Each row is a point. Any point is a mix of the corners, with weights that add up to 1. It lies inside the corners' shape when no weight is negative. Is each point inside? If not, which corners have a negative weight?

Corners:
(1): [-3.25, 3.87, -1.56]
(2): [3.39, -2.14, 1.17]
(3): [0.83, -5.32, 2.29]
(4): [1.02, -0.18, -3.03]
Points:
[-1.91, 2.02, -1.25] -> inside
[1.31, -1.99, 1.21] -> outside (4)
[2.91, -2.02, 0.98] -> inside
[-2.27, 2.40, 0.05] -> outside (4)
[1.48, -3.65, 1.52] -> inside
[0.72, 0.08, 0.04] -> inside
[1.26, 0.92, -0.46] -> outside (3)

Corners:
(1): [-0.84, -2.37, 0.33, -1.44, 0.54, -4.07, -1.29, -3.27, 0.28]
(2): [2.87, 2.31, -0.74, -4.00, -6.78, 0.41, -2.19, 0.43, 2.53]
(3): [-1.05, 1.76, -2.19, 4.61, -1.58, -0.85, 2.99, -1.76, -0.28]
(4): [0.63, 2.55, 1.08, -2.31, 3.81, -4.78, 4.58, 4.08, -0.05]
(5): [0.22, -4.05, -2.55, 2.32, 5.01, 1.61, -3.15, -0.27, 2.71]
(6): [-1.98, 2.00, 1.48, 2.92, 4.02, -3.43, -0.64, 0.88, 0.21]
(7): [-0.28, 0.81, 0.51, -3.80, -0.14, 2.20, 2.75, 1.84, -3.73]
(8): [-1.95, -0.76, 5.44, -2.95, -1.21, 1.67, 4.12, 2.02, 6.68]
(9): [1.61, -0.31, 0.66, 4.67, 0.77, -1.90, 0.82, -0.74, -2.98]
(10): [1.35, 1.85, 1.42, 4.05, 0.17, 1.50, 1.55, -3.78, 2.76]
Points:
[-1.31, -0.22, 0.68, -3.78, 1.15, -1.95, 1.26, 2.07, 1.66] -> outside (9, 10)
[0.52, 0.42, -0.06, 0.81, 0.14, -1.00, 0.07, -0.34, 2.08] -> outside (7)
[0.41, 0.55, 0.08, 1.38, 1.66, -1.31, 1.55, 0.23, 0.52] -> inside
[-0.85, 0.67, 2.16, 0.25, 1.60, -2.99, 3.42, 0.02, -0.39] -> outside (2, 5)
[0.18, 0.88, -0.76, 0.92, 0.95, -2.79, 0.54, -0.65, -0.68] -> outside (8)
[0.85, 0.06, 1.40, -1.74, -0.82, -0.45, -0.08, -0.03, 1.26] -> outside (3)
[0.20, -0.04, 1.29, -1.96, 1.40, -0.22, 0.75, 1.30, 0.82] -> outside (3)
[1.68, -0.45, 1.23, -0.48, -0.73, 0.82, 1.20, -1.22, 1.11] -> outside (3, 6)

Corners:
(1): [0.90, -0.58, -4.22, -4.50, -1.11, 0.65, -0.37, -2.79, -0.84, -1.01, 1.89, -1.34, -1.49, 0.62, -2.50, -2.29, -0.65, -0.22, -2.19, 2.32]
(2): [0.21, -4.19, -0.95, 0.85, -0.46, 1.65, -1.24, 5.38, -2.69, -2.33, 2.05, -3.99, 5.77, 3.22, 2.98, -1.16, 1.16, -0.10, 1.51, 0.96]
(3): [-2.46, -0.78, 0.12, -3.87, -1.34, 1.16, 1.98, -2.17, 1.25, -4.99, -1.88, -0.35, -1.58, 0.45, 2.67, 0.16, 1.47, -0.13, -0.83, 1.26]
(4): [0.58, 0.93, 2.46, 5.42, -2.04, 0.47, -2.84, -4.05, -0.96, -1.20, 0.15, 2.10, 1.05, -5.31, 3.79, 0.41, 3.02, 4.50, 1.74, 0.50]
(5): [2.02, 2.13, 2.67, 0.93, -4.13, -1.99, 0.97, -1.38, -1.68, -0.54, 2.93, -1.34, 1.86, -6.76, 2.68, 1.18, 2.00, 0.92, 2.94, 2.45]
(6): [1.13, -1.67, 0.60, 3.94, -0.84, -0.28, 2.86, -2.93, 0.31, -0.71, 0.74, -1.46, 2.45, -5.46, 2.93, -1.62, 2.18, 1.33, 4.02, -2.55]
(7): [-1.03, -0.09, 2.53, -2.54, -3.71, -1.37, -2.01, -2.10, 1.04, -2.33, -1.69, -0.91, -0.19, -0.44, -3.82, -0.83, 3.04, -2.11, -2.63, -0.30]
(8): [1.26, 3.51, -2.81, -1.36, -4.09, 0.22, 1.56, -2.98, 0.73, -1.68, -1.99, -0.99, -1.11, 0.76, -1.37, -1.00, 0.21, -5.70, -1.20, 1.06]
(9): [-0.58, 4.28, -0.30, -3.63, 1.27, -0.88, 1.08, 0.07, -1.19, -1.57, -1.26, -0.51, 0.05, 3.47, -2.52, -0.29, -2.11, 0.18, -2.06, -1.19]
(10): [2.90, 0.93, 3.64, 1.68, -2.82, 5.25, 2.13, -5.13, 0.32, -1.08, 0.29, -0.38, 1.04, -3.47, -1.07, 0.34, 2.16, 0.83, 4.05, 2.77]
(11): [-0.18, -4.08, 1.85, 1.96, 1.47, -0.01, 1.83, 3.98, -0.57, 1.32, 1.13, -2.90, 2.24, 5.51, 3.02, -3.64, 2.40, 0.14, 1.07, 1.79]
(12): [0.09, -3.92, 0.05, 1.32, 1.57, 0.67, 2.22, 4.63, -4.75, 0.25, -0.51, -3.92, 1.73, 1.42, 0.29, -0.95, 0.73, -1.18, -1.71, 2.59]
(13): [0.78, 0.36, -0.50, -3.32, -1.66, -2.19, -1.74, -2.69, 1.47, -0.67, -4.69, -1.07, 1.63, -1.52, 0.13, 1.11, -1.55, -0.45, 1.86, 3.15]
(14): [-3.12, 0.96, -0.06, -2.91, -5.25, 1.21, 1.27, -0.73, 0.33, 1.07, -1.19, -0.82, 0.46, -2.28, -0.71, -2.43, -1.04, -1.13, -1.86, 0.15]
(15): [-0.68, -4.33, -0.99, 2.42, -1.75, -0.88, 1.43, 5.55, -0.84, 0.27, 0.82, -1.30, -0.07, 5.46, -1.27, 1.90, 0.99, 2.18, 1.45, 0.63]
(16): [2.88, -2.40, 4.87, 0.44, -3.16, 0.56, -0.53, -5.08, -1.05, 0.43, 1.16, 0.89, 0.81, -3.93, 3.57, 1.56, -0.67, 0.27, 2.76, -0.81]
(17): [0.61, -4.09, -0.20, 0.80, -0.50, 0.33, 1.86, 2.52, -2.89, 2.97, 0.84, -0.47, 5.41, 0.92, 3.04, 0.67, 5.47, 2.41, 1.83, -0.17]
(18): [-1.45, -4.80, -0.48, 1.71, 2.78, -0.12, 1.59, 8.12, -1.75, -0.20, 1.73, 2.80, 3.98, 2.13, -0.13, -2.54, 1.50, -1.74, 2.30, 1.78]
(19): [3.95, 2.05, -2.06, -3.88, -2.56, 0.56, -0.99, -0.01, 3.86, -1.01, -3.32, -1.37, -0.03, -2.54, -1.34, -1.21, -1.57, -0.18, -4.45, 0.79]
(20): [0.54, -0.64, 2.20, 2.47, -4.09, 4.00, -1.30, -2.37, -0.29, 0.98, 1.48, -3.62, -3.72, -4.18, 3.89, 1.17, 2.85, -0.56, 5.41, -1.72]
(21): [-1.65, 1.31, -3.10, 0.27, 0.11, 0.20, -0.51, -2.03, 2.58, -0.13, 2.11, -1.59, 0.09, 0.07, -2.26, 1.64, -0.35, -2.80, -3.24, 0.40]
Points:
[0.77, -2.54, 2.19, 2.68, -2.22, 0.03, -0.08, -2.50, -0.51, -0.83, 2.12, 0.22, 1.39, -2.24, 2.89, 0.69, 3.29, 0.44, 4.26, 0.35] -> outside (9, 12, 14, 19)
[0.71, -0.23, 0.99, -0.79, -2.38, 0.19, 0.22, -0.98, -0.53, -0.81, -0.70, -1.47, 0.80, -0.86, 0.79, -0.30, 0.92, 0.24, 0.92, 0.77] -> outside (18, 21)
[0.53, 0.12, -0.23, -1.40, -2.31, 0.40, -0.16, -0.94, -0.10, -0.65, -0.64, -1.60, 0.37, 0.25, -0.22, -0.09, 0.82, -0.88, -0.66, 1.16] -> outside (6, 18)
[0.61, -0.38, 4.29, 1.01, -3.71, 2.75, -0.01, -6.00, -0.59, -1.00, 2.31, 0.28, 2.00, -7.38, 3.08, 0.97, 3.04, 1.76, 5.19, 1.09] -> outside (8, 9, 11, 12, 15, 19)
[-0.15, -1.03, 1.33, 0.12, -0.89, 0.29, -0.53, 0.21, -0.83, -0.28, 0.33, -1.42, 2.16, -1.67, 2.48, -0.33, 1.17, 0.36, 0.92, 0.01] -> outside (1, 8, 10, 15)
[0.70, -0.21, -0.19, -0.34, -2.15, 0.42, 0.64, -0.27, -0.36, -0.26, -0.20, -1.25, 1.02, -0.68, 0.65, -0.37, 1.28, -0.69, 0.29, 0.70] -> inside
[0.45, -2.05, 1.03, 1.90, -0.61, 3.15, 2.95, 1.66, -0.41, 0.43, 0.74, -1.64, 1.45, 0.79, 2.09, -0.59, 1.26, -0.36, 2.12, -0.22] -> outside (1, 4, 5, 7, 13)
[-1.66, 0.79, 0.18, -3.20, -1.80, -1.89, 3.61, -2.83, 0.75, -0.54, 0.22, 1.25, 0.75, 1.78, -1.85, -0.58, -0.05, -2.13, 0.39, 0.79] -> outside (2, 4, 12, 19, 20)
[-0.33, -0.28, -0.41, -1.19, -1.56, -0.51, -0.36, 0.27, -0.24, -0.66, 0.05, -1.16, 0.39, -0.06, 0.49, -0.10, 0.47, -0.57, -0.89, 0.90] -> outside (6, 10)

Corners:
(1): [-2.46, 0.39, -5.94, 0.97, -2.36, -3.63, 1.11, 0.40, 1.51, 3.63, 4.67, -2.82, -0.89, -0.15, 0.49, -1.98, 1.48, -0.45, 2.11, 1.11]
(2): [-1.79, -3.05, -1.98, -2.50, -0.31, -1.65, -0.38, 0.26, 1.27, 2.15, 6.49, -2.08, 1.44, 0.87, -1.31, 1.44, 1.67, 1.64, -0.07, 2.66]
(3): [-1.25, 2.86, -0.23, -2.67, -0.15, 0.20, -4.17, 1.29, -0.92, -3.78, -2.90, -0.41, 2.21, -1.48, -2.49, 0.61, -4.59, -1.46, 1.49, -1.56]
(4): [0.91, 1.38, -1.91, 0.27, 2.71, -1.30, 2.90, -3.11, -0.73, -0.10, 1.79, -0.11, -1.36, 6.15, -2.23, 0.07, -0.67, 2.11, 1.51, -4.16]
(5): [-3.32, -0.15, -4.10, -1.83, 4.46, 0.68, 4.90, -3.29, -1.70, -0.34, 2.01, 2.12, 0.21, 0.81, -0.93, 1.45, -0.30, 1.52, -5.02, -4.20]
(6): [0.91, 4.06, 0.05, -1.30, -1.03, 0.55, 2.53, -3.26, -1.34, 2.62, 3.22, -0.14, -0.89, 1.00, -1.14, 1.31, 0.55, 1.86, -0.92, -3.16]
(7): [-1.09, -2.68, 0.14, 0.42, -1.96, 2.06, -2.60, -0.89, -0.91, -2.56, -1.36, 3.16, 4.72, -2.30, 2.03, 1.53, -2.20, -1.09, 1.11, -1.73]
(8): [1.33, 2.61, -0.26, -0.20, 4.38, -1.93, 2.04, -5.42, -3.58, 1.29, 1.09, 2.75, -1.05, -0.08, -2.35, -1.92, 0.31, 0.37, -0.52, -0.31]
(9): [-4.02, 1.15, 2.22, 1.74, -1.95, -0.21, -0.59, 1.80, -0.38, -2.68, -2.01, 4.31, 2.50, 1.14, -1.22, -0.33, -1.35, -1.94, 1.55, 1.44]
(10): [0.60, -0.70, -2.48, -2.05, -1.51, -5.79, 0.11, 1.95, 1.90, 1.95, -0.02, -1.63, 1.12, 1.14, -2.45, -1.87, 5.06, -1.75, -0.09, 0.08]
(11): [-1.15, 0.01, 0.86, -0.33, 0.47, -0.94, -0.72, 2.16, -0.47, -2.04, 1.12, 4.83, 1.02, -3.11, 0.58, 0.51, -3.16, 0.95, 0.74, -4.09]
(12): [-0.87, -0.92, -2.72, -1.36, -0.50, -3.02, 1.83, 0.18, 1.63, 0.34, 1.59, -5.03, -2.68, 0.82, 1.89, 2.05, 4.58, 3.89, 1.00, 3.28]
(13): [-0.56, -2.10, -1.68, 1.05, -3.16, 3.66, -3.54, 2.34, -1.11, -3.92, 1.59, 5.57, 0.16, -0.25, 0.25, 3.05, -2.05, -4.31, -1.10, 0.01]
(14): [-0.97, 0.23, 0.56, -1.55, -0.62, 2.87, -1.49, 1.97, 3.60, -2.09, -0.50, 1.78, 2.36, 0.96, 3.68, -0.17, -3.92, -1.94, -0.31, -0.60]
(15): [0.73, 0.86, -0.67, 2.72, -1.78, 3.29, 1.54, 1.87, 3.97, -3.28, -0.62, 2.31, 3.77, -2.23, -2.83, 0.56, -3.72, -3.49, 0.67, -0.28]
(16): [0.89, -0.53, -4.35, -2.74, -1.47, -5.16, 2.85, 3.80, -3.61, 2.00, 2.72, -4.76, 1.48, 1.34, 1.13, 1.27, 0.67, 0.04, 1.70, 2.95]
(17): [-0.65, -0.05, -1.17, -2.14, 3.74, 1.37, 3.92, -0.53, -2.11, 3.90, 2.25, -2.22, -3.15, 1.48, -1.25, -0.21, 0.40, -1.19, 0.66, -4.31]
(18): [-1.44, -2.62, 0.95, 1.36, -2.66, -1.04, -1.07, 0.75, 0.99, -5.45, 2.60, -2.42, 1.46, 0.55, 0.75, -0.15, -2.09, -2.93, -1.71, -1.18]
(19): [-0.40, -0.61, -1.66, 1.00, 2.09, -0.35, 3.80, -2.71, -1.54, 3.44, -0.34, 1.41, -3.06, 1.80, -2.84, -2.16, -3.79, 4.11, -3.66, -2.67]
(20): [-0.68, -2.71, -4.81, -4.38, -3.91, -3.12, 4.70, -0.73, -0.35, 0.33, 3.73, 1.10, -0.21, 0.15, -0.24, -0.15, 1.17, -0.79, 2.12, 0.49]
(21): [0.08, 0.74, 0.63, -0.47, -1.79, 4.82, -1.60, 3.14, -1.10, -4.68, -0.16, 1.63, 2.92, -0.15, 1.27, -2.47, -0.61, 0.45, 2.12, -0.97]
Points:
[1.11, 0.52, 0.06, 0.70, -0.22, -0.09, 2.65, -0.35, -0.24, 1.38, 1.24, 0.76, 0.40, 0.90, -0.88, -1.85, -1.10, -1.30, 1.30, -2.17] -> outside (2, 3, 5, 12, 13)
[-0.47, -0.04, -0.67, -0.66, -0.33, 0.09, 0.65, 0.20, 0.05, -1.12, 0.90, 0.98, 0.92, 0.05, -0.83, 0.64, -0.86, -0.29, 0.13, -0.64] -> outside (1)
[-0.28, 1.26, -0.61, 0.02, 0.57, -1.46, 2.43, -0.90, 0.50, 0.90, 1.58, -0.79, -0.64, 0.45, -1.26, -0.16, -1.60, 0.17, 1.27, 0.18] -> outside (5, 7, 10, 13, 21)
[0.32, 0.89, -0.09, -1.66, -0.41, 1.81, -0.23, 1.35, -0.33, -1.30, 1.17, 2.35, 1.75, -0.39, 0.28, 1.60, -1.29, -0.98, 2.89, -0.30] -> outside (1, 5, 10, 18, 19)

Corners:
(1): [-0.72, -0.81, 2.65, -3.83, 3.19, -3.09, -3.49, 5.51, 2.18, 5.20, -2.09, -2.19, -4.65, -0.68, 2.38, 0.36, 1.90, -1.92, 3.78, 2.80]
(2): [3.41, -3.22, -1.29, -3.39, 3.83, 2.01, -1.45, 1.69, 1.27, 1.50, 2.22, -0.26, -1.64, -1.53, 3.62, -2.58, 2.15, -1.10, 2.08, -0.72]
(3): [-1.83, 3.03, -4.19, -0.71, 1.24, 0.71, 2.56, 3.12, -1.97, 1.33, 3.98, 2.22, 5.48, 1.57, -3.69, 2.72, 1.95, 0.07, 2.25, 1.64]
(4): [-2.02, 2.75, -2.11, 1.78, 1.49, -0.02, 2.18, -1.94, -4.73, 1.95, -1.03, -1.03, 1.97, -0.15, -2.34, 2.49, 1.89, -1.79, -0.05, 0.52]
(5): [1.50, 0.57, -1.85, 0.70, 0.13, -2.12, -3.08, 0.19, -3.73, -1.15, -0.11, -0.43, 2.12, -2.09, -1.40, 2.11, -0.71, 3.01, 1.18, -0.85]
(6): [-1.08, 1.50, -1.36, -0.49, -0.66, -0.50, 0.22, 1.94, -1.82, 3.51, 1.30, 3.49, 2.21, 2.45, 0.94, -2.04, -2.05, -4.03, 0.80, 1.57]
(7): [2.94, 4.36, -1.55, 1.83, -0.30, -3.71, -0.10, 2.80, 3.71, 1.35, -1.61, 2.69, -1.72, 2.80, 0.30, -0.44, 0.30, -0.20, 4.50, 0.51]
(8): [0.41, -1.05, 0.61, 0.14, -3.73, 2.58, 1.00, -1.28, 4.05, 1.00, 1.23, 1.89, -2.80, -0.99, 0.95, -2.59, 0.25, -4.06, 2.88, 0.59]
(9): [4.52, -0.43, -1.97, 0.05, -5.13, 1.25, -3.83, -1.64, 3.69, -2.22, 0.71, 1.20, -3.19, 0.26, 2.61, 1.15, -1.36, 1.75, -1.40, -0.77]
(10): [1.30, -1.14, 1.33, 1.89, -1.70, 3.27, -4.16, 0.96, 3.84, -4.25, 1.17, -1.45, -0.26, 1.95, 3.86, -2.40, 1.24, -1.99, -0.94, 1.92]
(11): [5.03, -0.13, 2.49, 0.35, 0.71, 2.61, -0.75, -1.59, -1.95, 0.78, -0.26, 1.70, -4.53, -0.45, -0.17, -0.12, -0.58, -0.64, 1.19, -2.17]
(12): [1.43, 0.34, -1.99, 0.98, 1.16, -1.28, -1.62, -0.43, 1.23, 0.43, 0.71, -0.06, 3.12, 2.75, 0.18, 1.30, 2.35, 2.16, -1.98, -1.85]
(13): [-2.23, 1.47, -3.23, -2.18, -2.82, 1.99, 1.38, -0.70, -1.49, -3.54, 0.01, -0.96, 5.64, 0.23, -4.12, 1.59, -4.94, -0.91, -4.51, -0.34]
(14): [-1.09, -0.77, -3.01, -1.20, 4.62, 0.38, -1.78, -1.59, -1.89, 3.40, 0.89, -2.11, 1.56, -2.09, -4.86, 0.27, 0.57, 3.55, -2.25, 2.68]
(15): [2.86, 0.55, -4.18, 3.03, -0.01, -2.95, 1.91, 0.29, 1.35, -1.61, -2.04, 3.34, -2.68, 2.03, -5.77, -0.53, -1.50, -3.42, 2.26, 0.24]
(16): [-1.73, 2.32, 2.05, 1.06, 1.88, 0.40, 0.13, 0.49, 4.29, -2.67, -0.11, 3.29, -2.59, -1.07, 2.64, -3.07, 3.73, 1.40, 2.81, -0.98]
(17): [-2.46, -2.82, -1.23, 0.44, 2.83, -2.57, 1.19, -1.61, -4.35, 1.30, 2.51, -3.00, 3.20, -0.40, 0.98, 3.45, -1.37, 2.37, 1.57, -1.92]
(18): [1.55, -0.80, -0.53, 0.60, -0.19, 0.89, -2.58, -0.36, 3.31, -1.33, 3.15, 2.65, 3.59, 1.50, 0.55, 2.78, 0.10, -6.36, -0.43, 2.88]
(19): [3.84, -1.63, 0.29, -1.05, 0.62, -1.17, 1.02, -0.66, 0.59, 1.20, 0.51, -0.47, -0.68, -0.73, -0.72, -0.93, 4.30, 1.91, -0.62, 3.65]
(20): [-0.94, -1.47, 2.05, 0.62, 2.49, 2.68, 1.19, 1.08, 4.05, -1.23, -4.28, 4.71, -3.43, 1.53, 1.38, -3.36, -2.74, -0.37, 5.14, 2.35]
(21): [-1.83, -2.41, 1.51, 0.33, 4.70, 1.78, -1.57, 1.55, 0.00, 1.48, 1.22, 0.23, 1.84, -3.84, 0.90, 2.36, 2.33, 2.13, -2.97, 0.37]
Points:
[1.76, 0.28, -1.27, 0.17, 0.85, -0.85, -2.06, 0.37, -0.35, 1.13, 0.25, -0.07, 0.12, 0.48, -0.40, 1.05, -0.59, -1.09, -0.18, 0.10] -> outside (3, 8, 16, 19, 20)
[0.46, -0.29, -1.02, -0.48, 1.43, 0.41, -0.01, 0.09, -0.58, 0.90, 0.89, 0.90, 0.79, -0.37, -0.90, 0.74, 0.57, -0.09, 0.31, 0.21] -> outside (7, 10)
[1.98, 0.35, -1.38, -1.16, -1.20, 1.63, -2.60, 1.46, 2.31, 0.24, 1.39, 1.46, 0.60, 1.28, 0.18, -0.37, -0.97, -2.04, 1.11, 1.60] -> outside (4, 15, 16, 17, 19, 21)
[0.75, 0.28, -1.10, 0.37, 0.41, 0.24, -0.08, 0.08, 0.36, -0.08, 0.52, 1.23, 0.74, 0.30, -0.49, 0.12, 0.12, -0.15, 0.81, 0.64] -> outside (1)
